Rows are points. Two turns around zero, p and q, are shown by what they do to some points. Write where each new point lands after one turn and then the other. Backwards means that the second turn is done in reverse. Each puzzle has new turns, and all numbers are rounded.

Turn p:
[-18   5  -4] => [-19   4   1]
[ -1  -2 -27] => [ -4  11 -24]
[76 -9 -8] => [ 75   4 -18]
[-30 -14  21] => [-26 -26  14]
[-27  19  19] => [-25   4  28]
Turn q:
[ 21 -41 -27] => [ 33 -35 -24]
[ 21 -36  -1] => [ 25 -33   1]
[ 1 41 19] => [-10  38  23]
[-31  56   9] => [-40  51   6]
[-19   0  16] => [-22  -4  10]
[  6 -19 -16] => [ 13 -16 -16]
Where do these land?
q, then p backwards: [-20  27  40] => [-34  36  17]
q, then p backwards: [ 17  23 -39] => [ 29  10 -38]
q, then p: [ -2 -16 -28] => [  5   4 -32]
q, then p: [  6 -33  27] => [  8 -42   3]

Turn p:
[-12  11  15 -13] => [-17   7  15 -10]
[-22  22 -46 -39] => [ -2  11 -26 -62]
[-42   0  18 -15] => [-42 -12  12 -17]
[ 76 -36  -3  22] => [ 74 -12   8  44]
[ 3 18 -9  7] => [  1  18 -12   0]
[-4  4 36 13] => [-20   5  22  25]
[  0 -19 -11  25] => [  5 -17 -20  19]
Turn q:
[-48 -11 -32   1] => [-39 -38 -22  -3]
[-1 18 29 -5] => [-9 24 23 -1]
[ 17   2  13 -23] => [ 13  16   9 -22]
[ 64   1 -44 -16] => [ 57  16 -50 -15]
[16  6 43 38] => [14 18 39 39]
[-37  14 -11  -1] => [-39  -6 -10   1]
[-10 -30   2   6] => [  4 -30  12   0]
Where do these land?
p, then q: [32 10 -5 -9] => [19 29 -1  2]
p, then q: [ 10 -35   2  13] => [ 27 -23   8  14]
p, then q backwards: [-24  31  18 -33] => [-22  19  29 -36]
q, then p backwards: [-34 -24  40  41] => [ -3 -33  62   6]
q, then p backwards: [ -8   9 -54 -31] => [-34   5 -53   3]
p, then q backwards: [22  9 -1 19] => [21 12 -1 18]

Turn p:
[ -6   9 -12   9   1   0] => [  5   3 -11   5  12  -4]
[ 13  -1 -23  11  -5  16] => [ 15  -9 -24 -14   3   2]
[-15   9  -2   6 -25   4] => [ 10  25  -8   0  -3 -14]
[-5 -6 27 20 -4  6] => [  7   5   2  22 -26   4]
[-14 -20   5 -28  11 -11] => [-35  -6  16  -5  -2 -11]
[ 59 -15  34 -16   8  -8] => [ 13 -32  44 -20 -24  34]
[-8  8  8 -5  7 11] => [-10  10  -4   5  -1  12]
[ -6   7 -20  24  -7  -2] => [ 18   1 -20   9  12 -14]
[-18   9 -19 -21  15 -16] => [-24   2   4  -2  32 -10]
Turn q:
[ -8 -18  76   2   6   2] => [ 34 -38  24 -39 -24  30]
[35  1 -1 -5 -4 12] => [29  2 -6 13 18 -6]
[ 18   3  -9   1 -13   1] => [12  7 -8 15  1 -9]
[-12 -11 -15   6 -11   1] => [-15   0  -7  16  -9   6]
[ -9  16 -12 -15  -5   1] => [ -9  15 -17  -9   2  -5]
[ -9  -6 -15 -12  12 -21] => [-24 -12  -4  -4   5 -17]
[ -6  12 -14  24  -1  -8] => [-13  18  15  11 -10  -8]
[-10   2  -9  -2  15  11] => [-14   6   2  -4  14  10]
Where do these land?
p, then q: [ 28  10   3  32  15 -20] => [ 26 -19  24  25  16   9]
p, then q backwards: [  0  -4 -27 -28  -5  -1] => [-10  14   1 -24  24  -9]
q, then p backwards: [-18   7  -2 -15 -20 -13] => [-10 -19  -5  -1 -10  24]
q, then p: [ 19   0   8 -12  17  12] => [-10 -22   5  -2   3  19]
q, then p backwards: [-18  20  -3  28   5 -15] => [-14  -7  26 -24 -15  -7]
q, then p: [-13 -16   4  -3   2  -1] => [-10   0 -10  -4 -13  -9]
q, then p: [  2 -16  18  -1 -13  39] => [  9 -10 -30 -20 -14  25]
